Every row gives one point. The ring and each string are closed loops that go straight from each point to the next, and from the last back to the first. Before rounding, they use only three directions, however many columns there are. Count how often each string passes through the ring. Passing back the other way cancels.

Ring:
[[ 40  -3 -14  -6]
 [ 29  22 -17 -14]
 [ 10  29 -12 -15]
 [-11  18  -4 -11]
 [-20  -5   2  -3]
 [-13 -36   8   7]
 [  5 -47  10  11]
 [ 24 -42   5   9]
 [ 36 -27  -5   3]]
String:
[[ 56 -27 -11   2]
 [ 59 -17 -19  -3]
 [ 49  -7  -1   0]
 [ 34  -4   6   0]
 [ 25  -4   1  -2]
 [ 24  -2 -28 -11]
 [ 36   2 -35 -14]
 [ 50   3 -29 -12]
 [ 59  -2 -16  -6]
 [ 35 -11  16   5]
 [ 27 -14   5   2]
 [ 14 -11  -8  -3]
 [ 28 -22 -23  -5]
 [ 46 -39 -19   2]
 [ 49 -42   6  11]
 [ 41 -32  18  11]
 [ 41 -27  14   9]]
Times through: 2
String (10 x 4):
[[  5 -30 -14  -1]
 [  5 -24   3   3]
 [ -1 -30  30  13]
 [-20 -40  28  14]
 [-37 -42   8   7]
 [-27 -34  -4   2]
 [-26 -45  16  11]
 [-15 -52  28  17]
 [ -7 -60  13  15]
 [  0 -54  -9   7]]
Times through: 1

Ring (6 x 9):
[[ 30 -24 -12 -14 -24   7  37   4  -6]
 [ 13  10   6 -17  -3   5  18   3  21]
 [-14  28   5  -3  14   1 -24 -11  16]
 [-21  -6 -27  23   3  -5 -49 -21 -25]
 [ -3 -28 -35  16 -14   2 -24 -24 -47]
 [ 23 -38 -28  -3 -28  10  20 -14 -43]]
String, 21 rows:
[[ 21 -16 -12 -13 -18  12  24 -11 -21]
 [ 39 -25  -8 -25 -28  15  53  -1 -14]
 [ 45 -33 -11 -19 -33   4  60  20  10]
 [ 26 -23 -13  -5 -21  -4  28  19  16]
 [  7 -10 -14   0 -10   0   1  -2  -3]
 [ 10  18  10 -22   0  12  16 -10   7]
 [  3  39  24 -29  11  13  14  -9  26]
 [-11  53  28 -21  23   6  -7  -5  42]
 [-17  52  23 -17  25   8 -19 -18  25]
 [ -9  21   2  -7   9   7 -16 -19  -1]
 [ -9  -3 -18  12  -1  -6 -26  -7  -3]
 [-16 -11 -28  26   0 -14 -44  -4  -4]
 [ -7   3 -11   2   0   5 -19 -20 -17]
 [-20   9 -15   8   7   7 -41 -36 -35]
 [-24 -15 -36  27  -1   0 -58 -37 -54]
 [-13 -46 -55  40 -17 -10 -51 -21 -56]
 [  2 -30 -34  17 -16  -3 -18 -12 -32]
 [  6 -16 -20   2 -12   4  -4 -14 -24]
 [ 11 -34 -32  11 -21  -1  -3  -7 -29]
 [ 21 -47 -37   9 -30   0  11  -4 -35]
 [  9 -23 -23   7 -15  -2  -2  -4 -14]]
Times through: 2
